Each point is reached from the start by the listed moves, each made once or not at all, plus a little noise. Is the number of moves made odd or even? Then give how often each move was made.

Moves:
(1): [-25 -19 -23  74  12  -8]
(2): [15 -1 46  3 15  6]
(3): [-19 -42  23  16  16  24]
Start: [ -4  14   9  -5 -19  -8]
Points:
[ -8 -33  75  13  11  18] -> even (0, 1, 1)
[-43 -47  10  85   9   8] -> even (1, 0, 1)

Moves:
(1): [-19  30   7  -9 -14  -3  30  -4 -31  15  -8]
(2): [ -5  16 -29   4 -21   0 -24   0  -4   3   7]
(3): [ -6 -16   6 -18  -1   2  29  15  14 -10   8]
(4): [ -3   1   6  16 -27   4 -19 -11  25   5  49]
(5): [-13 -16  -1  15   4  15   2  -8 -13 -12  12]
(6): [  5  -5 -11  -5   3  18  17  14   3   5 -16]
(7): [  9 -39  -8  30   7 -18  -7  -7 -19  11  31]
(8): [ 34  11  -9   5   1   7   1   7 -15 -20   2]
Start: [ -9 -16 -11  10   2   5   9  11   2  -7  22]
Points:
[  1 -16 -51  59 -20   4  11  -5 -79  -9  69] -> odd (1, 1, 0, 0, 1, 0, 1, 1)
[ 30 -28 -61  63 -35  14 -23  13 -11  -2  95] -> odd (0, 1, 0, 1, 0, 1, 1, 1)
[-34 -31 -32  14 -16  23  20  17   1 -28  49] -> odd (0, 1, 1, 0, 1, 0, 0, 0)

Moves:
(1): [-26  23 -31 -12  24 -14  23   1  -1 -30  -4 -10]
(2): [  6 -12 -11  16  13  44   2  -7  12  49 -25 -37]
(3): [-16 -12   6  12   0   0   7  -9 -16 -35   7  12]
(4): [  1  -2  15   0  10   9   8 -18   4 -18  30   1]
(5): [  8  15 -18  19  -8  -9   9   9   2  13  -2  16]
(6): [ -9   3   0   4  -3  -4  -7  -3  13 -26 -15  -2]
(7): [ -7 -26  -5  -9   1  -2  32 -12  16 -13  -3   9]
(8): [ 35   5   2   5   7  18   0 -30   3  -2  -2   0]
(9): [  7 -14 -19 -15 -22  14 -16 -18  -8   0  -8  -6]
(10): [  7 -26 -32  -6  14 -16  -5 -17  13 -19  13  -2]
(11): [-25   9  -7  -1  16  -1 -12  15   5  15 -12  31]
(12): [  7  -8 -13   1  -5  15  15  11   8 -16  -4  -1]
Start: [ 10  10  11   0  15  -5   4 -15   2  16  -3 -11]
Points:
[ -1  12 -80  33  81  17  26 -54  19   9 -29  -2] -> odd (1, 1, 1, 0, 1, 0, 0, 1, 0, 1, 1, 0)
[ -2 -14 -61  14  93  49  41 -69  30 -40  -1 -17] -> even (1, 1, 1, 1, 0, 0, 0, 1, 0, 1, 1, 1)
[-36 -14 -86  11  32  41  63 -26  20  -1 -55   3] -> even (1, 1, 1, 0, 1, 0, 1, 0, 1, 0, 1, 1)
[-50  10 -38 -10  33  13  22 -37   7 -95 -10  14] -> odd (1, 0, 1, 1, 0, 1, 0, 0, 1, 0, 1, 1)
[-21  35 -20   4  61  -3  22 -39  -7 -36 -15  22] -> even (1, 0, 1, 0, 0, 0, 0, 1, 0, 0, 1, 0)
[ 24 -14 -42   2   4 -10  -8 -62  25 -34  14  -3] -> odd (0, 0, 0, 1, 1, 1, 0, 0, 1, 1, 0, 0)
[-15 -31 -75 -26  53  -7  32 -88  13 -67 -14  23] -> odd (1, 0, 1, 0, 0, 0, 1, 1, 1, 1, 1, 0)
[-28  38 -53  27  60  36  41  -7  45   4 -36 -12] -> odd (1, 1, 0, 1, 1, 1, 0, 0, 0, 0, 1, 1)
